Each row of a before or after table is a point. The points were changed in one or more steps. Then noise was added and the rows were shuffled. The steps act on how far a point lies along the listed directions, d1 being the first. Write out the steps. A step turns or swaps two directions, mirrors them in a line or flattens them onto one, adds a multiple of one to another, or multiplies one. Angles are multiples of 10 degrees, from the lower direction toward the higher: turns from -170 to 170, lines from 10 to 170 but not 90. Use the fewest steps. Two steps may share a direction if one is a turn and the other turns, adds or multiplies; they go together, in the order done. Otherwise the lowest direction goes first.
In the rows, 128 means zero.

Directions:
(1): [106 120  74]
(2): [ 82 100 151]
(3): [157  77 124]
Before (8 x 3):
[[136  92  64]
 [104 151 155]
 [174 154  91]
 [193 146 130]
 [147  92 119]
 [165 103 168]
 [113 156 167]
 [179  99 133]]
After (8 x 3):
[[164 104 169]
 [176  99 126]
 [114 157 171]
 [165 149  75]
 [108 147 158]
 [186 145 117]
 [136  92  61]
 [147  92 119]]
Steps: add -0.3 times d2 to d1

Directions:
(1): [181 160 128 156]
(2): [135 111 193 132]
(3): [133  80 113 173]
(4): [ 87 160 139 170]
Before (9 x 4):
[[159 127 196 127]
 [110  68 178 116]
 [153 198  90 112]
 [111  97  85 129]
 [128 205 153 164]
 [133  95 110 151]
 [ 99 144  97  89]
 [150 147 147  89]
 [180 110  93  66]]
After (9 x 4):
[[132  95 109 150]
 [155 101 158 139]
 [ 95 181 168 145]
 [110 166 110  89]
 [170 103  99  60]
 [111 154  91  94]
 [147 143 149  87]
 [162 125 194 127]
 [120 103  82 133]]
Steps: flatten d1 and d2 onto the line at 70 degrees

Directions:
(1): [142 132  92 172  54 137 112 130]
(2): [131 104  66 105 155 172 110 164]
Before (8 x 8):
[[141 138  55 116 128 154 109 145]
 [136 158 247 179  54  59 150  66]
 [142 119  73 139 131 183 102 167]
 [150 113  78 155  98 162 123 121]
 [148 157  92 194  46 137 117 123]
 [127  93 119 123 152 169 117 156]
 [128 140 105 113 122 132 103 112]
 [105 149 160  79 192  78 154 134]]
After (8 x 8):
[[120 147 175  90 223 118 154 115]
 [128 142 116 105 141 131 110 111]
 [134 155  83 167  48 102 123 142]
 [131 140  95  94 172 138 123 135]
 [131  96 121 139 124 162 117 151]
 [129 146 230 140 108  79 146  86]
 [130 126 114 113 181 163 119 163]
 [131 109 127 103 187 149 145 114]]
Steps: multiply d1 by -1; multiply d2 by 0.7

Directions:
(1): [163  96 142 156 160 138 131  90  60]
(2): [ 69 154 100  85 155 136 156 117  84]
(3): [136 106 157  71 114  64 102 138 102]
Before (13 x 9):
[[161 122 141 114 140 107 108 112  67]
 [131 122 106 177 126 178 157 107 173]
 [ 94 195 124 112  94 135 147 124 158]
 [120 150 118  95 109 118 137 172 163]
 [151 112 152 165 118 124  86 137 116]
 [178  82 165 142 119  98 108 113  59]
 [134 129 108 182 121 139 126 142 165]
 [119 148 126 179 111 159 109 163 213]
 [175  81 178 126 135  88  95 120 112]
 [ 64 161 102  65 120 128 145 160 177]
 [ 84 179  85 138 126 173 145 145 201]
 [ 71 162  64 149 155 176 181 123 136]
 [111 159  96 180 128 189 146 140 220]]
After (13 x 9):
[[ 63 149 118  58 113  98 134 147  88]
 [111 142  98 166 121 140 134 146 171]
 [184 113 148 142 114 116 120 155 147]
 [113 156 123  75 137 108 121 125  76]
 [160 106 103 216 161 180 158  97 113]
 [146 138 112 206 130 193 135 130 211]
 [128 142 131 186 114 164 105 161 209]
 [114 132  99 163 127 178 158 113 177]
 [ 83 156 122 115 115 119 108 160 133]
 [184 143 163 176 100 137 127  97 138]
 [ 78 141 136  55 128  88 118 146 139]
 [181 121 128 210 129 175 119 119 176]
 [207  74 170 172 130 132 107 120 140]]
Steps: swap d1 and d2

Directions:
(1): [ 78 110 178  98 183 147 164 152  96 141 135]
(2): [100 180  91 115 140 137 173 113 181 176 119]
Before (9 x 11):
[[ 72 117 162  93 183 135 185 151 114 172 131]
 [ 96 213  43 122 109 151 170  93 245 193  95]
 [ 39 204  81 100 176 143 215 100 205 196 106]
 [118  81 150 109 156 144 111 144  62  87 146]
 [168 139 107 137  92 121  76 115 169  82 130]
 [143 132 101 132 132 122  87 115 120 128 121]
 [ 83 149 166 100 171 141 171 133 146 151  94]
 [158  59 136 138 100 139  69 131 109  98 131]
 [150 133 106 158  94 113 125 130 134 131 164]]
After (9 x 11):
[[114 208  34 131  91 143 153  88 246 180  95]
 [125 136 108 122 147 128 103 119 119 141 122]
 [109 193  51 138 114 116 152  82 206 155 103]
 [124  81 148 110 152 141 105 145  61  85 146]
 [129 141 145 126 126 124 129 124 148 124  94]
 [122 147 125 111 131 138 119 123 173 112 131]
 [131 106 137 125 131 115 129 136 114 135 128]
 [127 137 114 147 113 123 146 136 132 144 167]
 [123  66 153 119 133 149 104 139 109 119 134]]
Steps: flatten d1 and d2 onto the line at 120 degrees

Directions:
(1): [106 148 117 111  82 106 178 160 174  66 137 108]
(2): [114 143  69 114  73 148 131 106  66 141 168 112]
(3): [163  93 123 102 132 105 107 143 145 118 211 174]
(4): [134  76 170 165 104 114 158  61 130 119 152  95]
(5): [102 111 114  92 112  97  73  78 127  81  86 154]
Before (10 x 12):
[[129  90 150  82 108  80  89  87 172  72 137 167]
 [160  87 170 198 137 167 147  95 105 190 181  94]
 [107 176 120  80 125 105 104 195 142  81  94 122]
 [138 124 116  94 143 138  78  90  99 130 118 161]
 [119 151 111  93 158 100 110 147 146 114 117 199]
 [185 115 129 103 156 137  98 197 143 147 190 172]
 [138 109 154 125 153 118  80 120 163 125 134 170]
 [159 125 125 159 116 189 172 136  80 204 203  97]
 [122 165 135 104 123 124 106 172 178  69 110 139]
 [127 161 118 108 155 136 147 187 170 109  84 156]]
After (10 x 12):
[[114 149 156 125 108 121 133 145 177  57 110 112]
 [132 127 135 114 124 112 174 164 194  77 125 142]
 [115 114 145 125 117  75 162  92 163  80 133 155]
 [156 132 118 156 122 194 163 145  76 210 198  99]
 [144  99 127  97 121 117 100  69 120 104 147 148]
 [100 114 163 123 113 108 101  51 141 101  52 118]
 [107 147 145  91  94  81 133 169 163  49 129 103]
 [159  77 184 168 105 123 178 106 149 117 166  83]
 [124  99 173 151 138 114 103  89 164 118 121 136]
 [165 120 145 178 170 184 107 134  88 214 160 123]]
Steps: turn d1 and d4 by 50 degrees; turn d3 and d4 by 110 degrees
